Each row of a before or after table is a point. One or more steps were done to the points. Then noise was added and the rows were shuffled. The steps act on columns, c1 being the first. Write out the steps. A step turns or swaps two columns, mirrors them in a line or flattens them onto one, adds a multiple of one to another, or multiplies or shifts one. Angles are multiples of 10 degrees, from the lower column toward the higher: turns from -170 to 170, lines from 10 to 170 but not 90. Use the fewest steps. Two steps may share a column if one is a turn and the other turns, adds or multiplies; they go together, in the order done. Otherwise the lowest column goes first.
In the rows, zero is written as 128.

Before (9 x 2):
[[ 82  97]
 [ 99  99]
 [122  95]
 [145 101]
 [156 185]
 [101 126]
 [101 128]
 [ 84  95]
 [163 135]]
After:
[[154 105]
 [135  72]
 [160 128]
 [ 93 180]
 [116 105]
 [138  89]
 [133  72]
 [115 104]
 [139 162]]
Steps: turn c1 and c2 by 60 degrees

Before (9 x 4):
[[169 122 140 168]
 [138 145 108 130]
 [ 73 143 123 137]
 [ 91 134 138 154]
 [147 159 131 130]
 [124 147 110 126]
 [ 89 150 152 155]
 [159 103 135 135]
 [128 159 119 106]]
After:
[[126 147 112 120]
 [ 90 133 136 206]
 [145 159 128 133]
 [167 122 139 250]
 [129 159 122  63]
 [ 74 143 122 153]
 [ 89 149 152 207]
 [160 105 135 149]
 [136 143 106 135]]
Steps: multiply c4 by 3

Before:
[[140 103 104  82 175  87 107 157 152]
 [161  77  80 136 126 119 125 134 133]
 [130 163 102 127 137 100  80  83 160]
 [161 139 127  96 100 130 137 138 145]
 [195 149 128 136 154 159 159 143 126]
 [136 121 152 115 159 116  83 119 122]
 [128 120 103  96 119 165 111 140 134]
 [135  95 146  99 104  77 108  78 132]
 [117  81 125 128 159 108 123 118 149]
 [147 144 157 145 130 137  89 117 106]
 [138 133 158 167  84 112 180 128 105]
 [140 142 150 132 109 129 104 133 156]
 [135 149 165  82 141 135 104 120  95]]
After, 13 rows:
[[141 152 182 129 129 124 115 128 163]
 [137 169 203 162 109 103 170 131  89]
 [161 105   8 140  83 126 127 133 133]
 [131 126 222  99 153 165  92 138 105]
 [114  78 119 146 104 138 131 134 151]
 [118 133 174 158  87 179 110 177 139]
 [115 138  63 151 162 143  95 169 175]
 [150  74  67 140 130 188 117 106 159]
 [162 157 127 111 123 153 143 131 141]
 [131 132  65  82 117 137 114 116 139]
 [197 116 128 105 160 107 156 137 114]
 [142 136 200 130 143 111  84 145 120]
 [133  97 187 132 138 146  84 139 138]]
Steps: mirror c1 and c8 in the line at 10 degrees; turn c2 and c5 by 60 degrees; multiply c3 by 2.5; mirror c4 and c6 in the line at 150 degrees; turn c7 and c9 by -20 degrees

Before (11 x 14):
[[119  97 136 133 178 128 146 141 127 116 160 142 119 115]
 [114 161 125 116 118 148 138 138 191 116 137 134  85 150]
 [141 113 146 112  99 192 145 128 135 150 139 161 113  73]
 [134 144 143  98 144 151 112 113 128 119 137 167  96 143]
 [131  90 156 149 134 130 143 122  97 108 148 129  99 138]
 [125 132 142 146 105 154 137 133 164  93 155 121 143 137]
 [113 111 169 135 114 153 110 164 127 119 125  76 133  72]
 [155 115 112  94  95 118 158 169 115 127 117 113 121 127]
 [123 169 131 112 135 143 166 142 147 122 105 117 114 156]
 [114 127  75 124 103 153 109  89 103 138 156 172 124 163]
 [110 113 139 135 104 170 126 136 137 128 162 133 135 163]]
After:
[[120 169 131 104 134 153 165 143 148 122 114 150 115 149]
 [124 133 143 126 103 133 136 133 228  92 125  99 144 154]
 [118  96 137 134 179 116 146 141 134 116 147 100 119 126]
 [133 145 143 103 144 140 114 113  91 117 169 125  98 151]
 [115 126  75 136 103 158 108  89  69 139 177 106 123 159]
 [115 162 125  87 118 146 137 138 249 115 136 121  85 152]
 [111 115 139 130 104 156 127 136 158 126 138  96 134 175]
 [155 114 113 105  94 128 158 167  56 128 111 136 122 118]
 [114 112 168 134 115  69 110 163 135 120  76 121 134 142]
 [141 113 147 111  99  62 147 129 124 149 163 122 112 183]
 [132  89 156 162 134 138 143 121  85 107 134 107 100 132]]
Steps: turn c4 and c9 by 30 degrees; multiply c9 by 2.5; mirror c6 and c14 in the line at 50 degrees; turn c11 and c12 by -80 degrees

Before, 10 rows:
[[108  88 164 160 185 172 146 120  97 137 116 118 130 111 139 121 158 102
  143 119 124 121 124 116]
 [ 96 165 135 128  90 162 138 121  84 140 106 175 131 133 121 122 130 184
  155 115 169 111 204 111]
 [128 105 142 168 132 120  95 145 127  94 144 114  94 154 130 162 135 150
  101 152 130 117 160  73]
 [180 164  90 104 130 169 140 160 130 139 167 145 112  87  98 108 126  87
  157 125 111 189 173  99]
 [139 125 121 144 157 153 205 122  91 187 101  90 162 163 116  92 174  50
  106 113 120 127 159 137]
 [ 93 152 148  83 124 206 139  98 137 106 114 136 127 149 101 142 114 150
  167 127 118 210 160 117]
 [160 135  76 153  85 124 178 115 172  78  91 100 139  81 129 166 126 119
  114 134 113  92 106 116]
 [176 117 151 135 110 156 127 106 142 159 118 166 150  99 185 129 111 143
  156 105 163 148 213 130]
 [ 61 118 108 202 109 205 144 110 123 114 122 165 120 128 158 140 173  47
  172 122 166  94 177 130]
 [130 156 109 110 116 113  91  88  94 103 100  75 180 104 121 158 147 145
   86 106 133 197 181 122]]
After, 10 rows:
[[106  98 136 158 187 165 146 121  92 141 128 118 128 112 138 152 168 101
  120 160 121 123 126 115]
 [161 128 149 155  85 125 178 113 175  79 124 104 141  79 127  86 124 114
  127  87 111  90 107 119]
 [177 126 135 139 111 108 127 106 142 162 126 165 151  99 185 131 159 141
  126 160 164 147 212 129]
 [ 92 171 121 126  92 136 139 121  83 141 126 179 133 133 124 122 160 182
  145 145 167 109 207 111]
 [182 167  96 102 131 134 144 157 131 140 124 145 111  86  95 106 169  83
  144 111 111 188 174  98]
 [130 139 148 109 113 145  92  87  92 102 129  76 178 107 120  92 110 147
  137 125 132 199 181 124]
 [138 115  95 142 160 179 204 120  90 183 130  89 160 166 113 123 143  52
  120 142 123 127 158 136]
 [ 63 136 133 202 113 186 145 108 126 111 128 161 123 130 163 107 191  49
  129 121 162  98 177 129]
 [129  99 161 166 132 136  94 146 133  95 128 115  93 153 126 147 118 149
  120 110 131 115 159  72]
 [ 94 163 148  85 128 132 138  99 140 106 128 137 126 145 101 136 208 149
  139 140 119 205 160 116]]
Steps: flatten c2 and c19 onto the line at 20 degrees; turn c3 and c16 by -70 degrees; turn c16 and c20 by -140 degrees; mirror c6 and c17 in the line at 40 degrees; multiply c11 by 0

Before (12 x 48):
[[157 149 143 126  49 122 102 120 130 143 119 171  58 111 123 111 118 113
  123 126 125 112 132  78 105 123 128 129 114 153 130 154 160 170 133 199
   61 131 121 138 113  74 134 130 116 153 128 133]
 [105 159 143 140 158 130 104 130 115 111 108 124 131 119 129 130 121 114
  119 124 139 114  92 131 111 129  99 151 122 198 125 128 151 134 135 117
  104 153 138 136 106 117 126 119 125 130 143 139]
 [102 126 137 154 141 151 126 125 120 134 113 132 144 124 142 125 149 133
  145 130 120 142 104 117 113 144 164 104 107 138 123 130 108 157 152 112
  136 132 160 114 130  92 140 121 111 138 132 125]
 [103 122 118 170 153 137 135 129 125 148 109 109 109 104 119 142 121 106
  124 143 120 103 115 104 131 117 147 114 186 125 138 135 146 115 127 107
  133 128 113 114 123 146 119 126 117 150 143 130]
 [106 142 143 119 153 110 110 111 126 145 107 102 152 132 121 178 121 106
  127 127 181 100  91 133 137 138 116 115 154 127 126 125 153 112 162 163
  138 139 118 162 118 141 137 125 121 136 111 119]
 [145 157  87 136 156 151 115 101 124  81 149 148 152 117 119 133 141 106
  113 166 139 108 101 124 148  96 105 166 145 135 128 126 158 124 127 107
  126 143 121 123 100 150 132 103 117 129 135 137]
 [140 126 143 139 157 134 143 125 127 115 106 116 121 138 123 133 126 107
  122 110 150 130  99 129 151 143 129 113 161 208 164 129 136 118 141 133
  142 151 133 119 120 150 121 129 110 115 127 130]
 [103 113 136 128 146 136 131  88 104 137 177 165 138 137 127 110 116 109
  152 120 105 105  92 119 126 151 106 114 144 118 133 124 150 119 128 119
  100 145 118 125  98 143 140 125 116 148 125 130]
 [109 146  97 124 147 128 148  95 111 150 123 104 116 127 121 109 147 154
  119 124 111 122 107 135 123 139  99 116 108 115 130 155 130 129 131 137
  142 133 156 114 115 143 122 116 111 146 140 137]
 [127 162 138 144 149 147 158 103 129 134 134 121 137 136 129 129 143 126
  116 117 116 139  96 114 117 141  97 132 129 160 136 141 132 135 127 108
  140 138 126 116 107 143 172 107 203 148 128 133]
 [119 141 142 145 113 144 103 123 113 127 165 101  87  95 126 108 146 117
  128 119 106 119 100 111 108 125 147 106 120 142 123 132  90 131 124 122
  140 133 120 120 108 136 143 124 112 147  94 126]
 [115 156 142 123 108 139 113 118 127 146 118 101 145 133 152 151 134 249
  128 126 128 139 110  98 130 143 112 106 144 111 121 129 137 131 129 107
  122 148 113 151 170 147 159  93 123 148 121 122]]
After (12 x 48):
[[138 122 130 137 157 135 143 125 107 116 123 115 117 135 124 131 126 107
  120 111 109 128 160 128 152 143 126 112 159 205 161 131 137 117 143 131
  143 152 130 124 119 151 121 127 109 112 118 131]
 [158 150 113 125  48 123 104 118 119 146 132 172  57 112 122 112 119 111
  123 128 130 113 130  79 105 123 127 130 112 152 132 156 154 169 134 198
   62 133 120 139 110  74 134 130 115 153 130 134]
 [120 143 129 143 114 139 104 123 166 127 118  99  86  95 127 108 146 116
  128 119 131 118 157 111 107 127 148 106 118 140 122 132  91 130 123 122
  138 135 120 121 108 133 142 126 109 149 168 130]
 [102 122 142 170 155 139 135 129 110 148 123 111 111 106 118 142 119 107
  124 144 146 104 136 104 132 115 146 114 185 126 137 133 145 113 124 108
  131 127 111 113 123 143 117 125 116 148 117 128]
 [117 155 126 121 108 140 113 120 117 148 127 104 147 135 152 151 133 249
  129 126 125 139 149  97 132 142 114 107 143 114 123 129 136 134 126 106
  124 147 112 152 171 147 160  94 124 148 134 120]
 [105 160 135 142 161 127 103 128 110 111 111 125 129 119 131 132 119 113
  119 126 128 116 165 132 112 130  97 151 121 198 124 125 152 135 135 116
  108 154 136 136 105 115 130 121 126 131 109 141]
 [101 125 129 156 141 149 126 123 113 133 119 131 146 124 144 124 148 135
  145 130 135 141 151 114 111 143 165 106 107 139 124 129 107 154 153 111
  137 132 158 115 131  90 140 123 110 140 128 124]
 [103 114 139 129 144 137 132  86 181 136 115 167 139 138 128 112 114 108
  150 119 144 104 162 118 124 149 106 112 143 118 132 126 151 119 130 118
  102 146 118 124  99 140 140 125 116 146 143 128]
 [128 161 137 144 148 151 155 105 134 134 130 121 139 137 129 126 145 127
  119 118 139 138 160 114 117 140 100 133 129 158 133 138 131 135 126 109
  141 138 127 116 104 144 172 109 204 150 134 134]
 [106 142 132 118 154 110 109 111 108 146 120 102 153 134 120 176 121 108
  130 126  72 100 167 134 141 142 119 115 152 128 127 122 151 114 160 162
  139 135 117 163 116 140 133 126 123 135 117 120]
 [106 146 166 125 147 131 147  94 125 151 110 104 117 124 123 111 148 156
  118 123 150 123 132 135 124 137  99 116 109 115 129 154 129 127 133 136
  142 131 154 115 114 141 122 114 117 146 126 136]
 [146 155 176 135 155 151 115  99 148  79 127 148 150 118 116 134 138 107
  115 164 123 108 133 123 146  94 108 165 145 134 128 127 155 123 127 108
  128 144 121 125 100 150 131 103 114 127 116 138]]
Steps: turn c3 and c23 by 150 degrees; mirror c9 and c11 in the line at 50 degrees; turn c21 and c47 by -150 degrees

Before (11 x 64):
[[104 147  98 137 141  86 111 188 149 147 131 119 103 106  94 198 139 161
   89 110 110 130  86 132 110 141 135  54 180 144  96 108 154 153 113 138
  104  70 154 164 136 158 143 136 135 124 128 175 130 117 134 110 166 133
  130 126 178 141 170 117 125 135  70  72]
 [130 190 101 135 124  97 117 119 138 146 106 151 117  93  82 189 157 168
  126 142 105 153  83 124 148 146 118  91 200 131  80  62 121 139  94  94
   82  92 147 157 136 170 121 130  99  95 109 135 141 154 137 131 209 126
  136 101 158 122 172 116 126 159  94  71]
 [140 204  71 124  87 107 143 148 105 110 111 152  96 104 134 156 155  74
   32 149 122 108 120 136 157 174 105  96 132 152  95 103 137 100 171 187
  159 167 160 102  86 135 150 116 116  72 105 125 117 131 118 110 104 111
  142 153 114  66 140 181 131 133 133 154]
 [ 99 121 180 111 124 138  87 150  96 111 140 154 147 121 136 135 122 114
  139 127 140 130 152 198 112 184 132 161  84  93 125 102  98 167 162  69
  136 145  91 150 150 113 122 119 128 194 136 113 100  90  97 144  85 134
  136 127 178 204  85 101  42 113 153  91]
 [123 133 125  88 153  73 137 109 133 162 134 109  96 114  94 197 118 148
   94 141  97 144 112 123 174 135 157 106 160 135  53  88 154 130  83 113
   86  65 156 121 121 166  87 139 115 109 160 138 112 134 120  94 188 119
  138  97 195 112 168  91 134 175  58  95]
 [103 117 179 123 142 136  98 134 126 109 133 142 148 140 136 144 143 113
  132 155 159 146 140 155  90 151 128 134 117 126 169 124 102 139 190  90
  123 162 103 166 118 134  79 120 135 168 118  97 106  85 111 131  84 147
  145 150 132 168 104  71 106 179 133  92]
 [124  96 169  96 151 117 113  92 118 108 101 138 135 143 141 142 147 126
  107 122 161 157 172 160  96 159 145 151  96 120 100 103 114 134 195  83
  158 137 132 183 141 157 121 145 103 187  88 129 122  90 102 142 112 165
  118 121 155 191  94  83  99 124 165 127]
 [ 72 139 194  96 160 123 134 119 124  83 125 171 128 141 113 146 121 118
  115 136  79 143 134 166 107 179 138 152 105 129 147 122  93 142 156 115
  155 119 137 163 131 132 116 126 130 184 122 101  85 109 100 176 105 160
  125 143 148 193  73  84 108 132 159 126]
 [110 107 179  93 140 138 125 130 123  85 140 147 157 138 129 113 107 147
  137 141 125 124 135 142  94 142 163 164 104  90 126 107 137 124 187  98
  130 141 131 152 103 136 133 144 101 152  88 128 124 111 110 187  75 121
  132 119 152 172  79 122  81 166 131 137]
 [182 213  57 152 100 111 175 196  93  83 105 118  87 149 140 131 173 125
   45 118 134 108 109 107 172 169 127  74 126 150 179 114 127 108 121 157
  139 153 139  80  82 147 155  88 113  93 127 135 133 172 121 107 131 136
  109 136 140  62 173 171 151 104 129 177]
 [181 188  40 135  75 132 159 178 107  83  89 146 108 123  98 161 161  84
   36 165 127 118 144 119 134 161 149  61 109 157 125 136 159 108 123 157
  166 158 155 108  98 136 119 132 105 107 106  89 123 181 139 154 134 109
  107 120 162  80 138 157 136 136 106 143]]
After, 11 rows:
[[129 189 102 136 124  99 117 117 139 165 105 150 116  92 174 188 156 169
  128 143 106 154  83 122 148 149 117  89 201 132 120  53 121 140  93  94
   81 113 146 159 138 170 121 131 100  96 110 134 142 155 137 129 210 125
  136 100 156 122 170 116 124 158  95  69]
 [ 70 139 194  96 158 123 132 119 124  39 122 169 126 141 143 146 122 119
  114 137  79 144 132 164 106 179 138 154 104 131 137 116  94 142 157 118
  157 133 138 163 131 131 116 126 130 184 121 101  84 107 100 174 105 158
  125 143 149 192  75  84 106 130 157 124]
 [124  95 169  98 150 116 115  93 119  89 100 140 135 144 113 142 146 127
  107 122 159 158 170 161  97 158 144 150  96 119  97 116 114 134 195  86
  158 106 130 182 142 156 123 144 104 186  88 128 122  90 103 142 112 165
  120 120 154 192  96  84  98 124 164 127]
 [125 131 124  88 154  72 136 108 131 196 136 110  95 114 159 199 118 147
   92 141  98 145 110 123 177 136 156 108 161 137  73  59 153 129  83 116
   88 151 157 120 121 168  90 141 115 111 161 138 113 133 120  94 187 119
  138  95 195 111 167  92 133 174  57  95]
 [136 206  71 123  86 105 143 147 106  92 113 152  95 105 125 157 154  72
   31 149 122 109 121 136 158 176 103  94 133 153  40 132 135 102 170 188
  159  82 160 101  87 134 147 115 117  70 105 126 117 130 117 111 104 112
  143 154 112  64 141 180 132 133 131 155]
 [185 212  56 148 101 109 177 195  93  39 106 117  86 149 118 131 173 127
   46 120 135 107 109 105 172 169 129  73 127 150 177 133 127 108 121 157
  141 100 138  78  81 147 158  90 112  93 127 136 135 171 122 104 129 136
  110 135 141  64 174 168 152 104 126 178]
 [101 117 180 121 140 132  99 136 127  88 131 141 147 139 119 145 143 114
  130 156 158 144 142 155  92 151 130 133 116 125 153 147 103 137 189  89
  122 100 101 167 116 134  78 119 135 167 117  95 107  87 112 131  82 145
  145 150 133 169 103  71 107 177 132  95]
 [112 107 179  93 139 138 126 130 125  43 139 146 157 138 126 112 106 146
  136 139 124 123 137 143  95 143 161 164 104  89 145 122 136 123 184 100
  130 104 132 152 103 135 133 145 102 152  87 129 125 114 108 186  75 120
  131 118 152 172  80 123  82 167 130 138]
 [ 99 122 180 111 126 140  86 152  94  94 140 154 147 122 119 137 121 115
  137 127 139 129 151 198 112 184 130 160  84  92 111 118  99 169 161  71
  138  97  92 152 149 111 120 118 129 193 136 112 101  90  97 145  83 134
  136 128 179 204  85 102  42 112 154  90]
 [181 189  39 136  76 132 158 177 108  38  89 146 109 122 159 161 162  84
   36 165 126 118 143 117 134 162 148  60 109 157  83 153 160 109 122 156
  165 109 154 107  99 135 120 131 107 108 106  88 122 181 140 155 135 112
  108 119 162  82 140 157 137 136 105 145]
 [106 148  97 136 140  85 111 189 150 165 129 118 102 108 162 198 140 161
   89 111 110 128  87 133 110 140 134  53 181 144 128  77 154 152 115 137
  105 162 155 166 136 158 140 136 136 123 129 174 129 118 137 108 166 132
  129 126 180 140 170 115 127 131  70  73]]
Steps: multiply c10 by 2; multiply c15 by -1; add 1 times c18 to c31; mirror c32 and c38 in the line at 20 degrees

Before (10 x 64):
[[105 132  82  77  30 117 152 117 140 111  77  92 136 112 101 131 101 109
  200 197 110 147 160 120 135 155 122  97 118  88  67 119 101 127 115 124
   44 134 142 141  51 124 110 116 115  81 137 149  22  87 149 159 120 133
  142  91 208 116 131 144 135 149 131 150]
 [124 106  90 134 127 154  58 166 147 151 116 100 127 124  89 201 112 138
   93 134 101 144 139 161 123 132 124  94  99  97 129 172 126 135 121 169
  132 152 137 133 166 159 185 112 131 103 142 153 120  63 132 124 119 144
  121  95 117 105 141 134 104 131 134 104]
 [115 102 155 116 141 155 105 109 106 127 127 132  88 196 117 142 114 126
  108 157 158 147 100 118 117 150 129 104 131  47 123 124 110 107 222  99
  129 134 129 136 100 121 112 138 125 126 129 114 142 123  55 122 131 110
  152 121 149 126 121 153 126 146 125 123]
 [102 106 168 136 166 149 126 134 147 167 130 124 129 155 113 151 101 130
  177 132 146 136 166 126 138 118 111 184 124 125  18 160 221  83 110 146
  156 179 125 111 146 143 221 141  96 108 126 148 126 135 140 123 127  95
  160 130 124 127 133 113 104 151 152 173]
 [102 109 140 123 153  81  47 160  79 169 118 152  94 187  92 161 121 138
  111 121 144 110  71 116 127 155 120  88 129 116 117 123 111 131 155 103
  150 151 139 138 147 155 118 115 123 121 147 123 112 117 117 131 124 129
  126 112 165 103 148 125 110 121 136  73]
 [116 128 159 139 120 135 144 186 108 154 107  99 136 119  95 147 144 119
   95 129 105 139 131 120 208  99 120 110 125  85 135 131 107  78 108 107
  127 152 133 107 132 123 106 119 110 126 222 112 136 162 157 130 137 133
  158 186 128 144 126 127 128 142 160 132]
 [102 120  94 114 167 142 164 178  86 130 106 145  75 143 140 132 111 141
  100 158 101 140 117 143 162 130 113 120 125 118 122 111 107 138 105 104
  158 139 129 207 111 187 103 138 112 125 169 160 142 128 163 148 117  78
   99  96 119 199 148 146 125 149 145 114]
 [126 156 151 135 160 143  88 140 119 119  97 161 138 113 109 144 100 140
  117 147 178 129 150 150 127  40 119 249 126  94 122 154 102  64 118 154
  153 145 136 145 157 159 129 124 121 126 123 172 130  73 164 123 124 145
  156 149 115 135  25 112 111 141 123 158]
 [113 143 151  69  77 139 159 136 147 133  92 148 124 136 133 136 176 141
  160 123 107 133  35 139 153 154 113  98  82 124 115 129 101 133 153 101
  156 150 143 106 143 151 103 123 117 125 125 180 119 111 132 132 190 125
  134 103 110 110 132 141 132  65 136 178]
 [101 107 168 114  46 121 118 122 141  60 120 162 130 140 149 165 131 109
  145 149 135 139 139 136 141 101 115 117 133 113 113 114 109 128 124 100
  139 132 116 111 156 121 107 135  84 121 126 111 104 165 145 133 137 133
  165  92 121 118 143 118 113 151 152  81]]
After, 10 rows:
[[119 124 157 149 118 134 142 183 110 164 130 101 137 123  92 147 113 116
  102 125 103 138 136 127 205  96 119 114 127  85 140 129 106  76 106 107
  127 151 149 105 154 122 111 114 103 127 218 115 133 161 160 127 136 138
  123 185 127 122 124 127 130 142 164 133]
 [116 111 158 118 138 155 104 115 106 146 141 129  89 194 111 139 146 124
  105 155 157 146  98 123 113 143 129 100 129  48 126 120 113 110 218 101
  133 134 132 139 124 119 109 142 124 123 128 113 138 125  55 120 133 111
  105 119 150 143 120 155 121 148 126 123]
 [103 104 170 130 166 151 122 134 148 176 131 124 129 159 115 149 156 134
  178 133 147 131 170 120 141 118 113 180 126 121  20 159 221  84 110 148
  151 182 123 114 165 140 219 140  96 109 124 149 125 140 141 124 131  96
  126 127 126 131 128 115 106 153 151 174]
 [101 154  86 104  31 117 155 118 139 124 106  95 138 107 103 133 154 109
  202 191 106 147 168 126 130 158 120  96 116  85  61 112 102 127 118 126
   45 134 175 142  67 123 111 115 115  78 137 149  22  92 150 158 121 132
  110  95 204 163 128 147 141 153 132 151]
 [113 165 149  99  80 140 161 135 142 137 104 152 126 136 136 138  80 140
  158 120 103 136  35 135 154 154 110  97  80 123 115 131 105 136 154 102
  151 148 161 105 164 153  97 123 117 126 124 182 123 115 133 129 187 127
  128  99 107 176 136 144 130  70 135 177]
 [ 95 110 174 108  51 123 117 120 140  99 119 164 129 145 148 162 124 108
  140 150 134 138 138 117 143 102 115 117 131 115 112 113 108 128 127 103
  139 133 130 110 175 121 105 134  85 117 122 107 106 163 145 132 139 133
   56  95 113 144 143 120 109 152 152  81]
 [ 99 129  97 188 170 140 164 173  86 111 105 142  76 142 141 134 142 137
   96 158 101 141 116 124 161 131 115 121 123 122 127 107 106 141 101 104
  157 140 140 208 131 185 102 141 109 122 168 162 142 130 163 150 120  83
  151  94 121 169 145 146 127 149 145 116]
 [121 106  94 106 124 153  58 164 149 141  93 105 127 119  95 204 146 136
   94 131 104 141 138 139 119 132 120  91 104  95 126 175 121 139 125 167
  128 154 121 138 187 159 185 112 131 103 143 149 119  62 137 125 121 144
  145  91 117 119 142 134 102 126 134 105]
 [101 112 141 105 152  84  51 159  77 153 137 151  96 186 100 160 133 135
  108 122 144 110  72 132 128 158 115  82 128 114 115 121 109 131 154 100
  147 144 142 135 170 158 115 113 119 122 152 126 115 119 117 129 121 128
  158 111 163 135 147 128 114 123 140  72]
 [127 150 147 139 160 143  86 145 123 142  90 161 136 111 109 142 158 134
  114 146 178 129 152 134 124  36 119 247 129  91 123 152 104  63 120 157
  151 144 149 142 178 162 129 122 121 126 123 169 127  72 165 123 126 141
  103 149 111 117  23 111 109 137 118 159]]
Steps: turn c2 and c4 by 20 degrees; turn c4 and c58 by -70 degrees; mirror c10 and c55 in the line at 20 degrees; turn c11 and c24 by 60 degrees; turn c24 and c39 by -70 degrees; multiply c17 by -1; shift c41 by 20
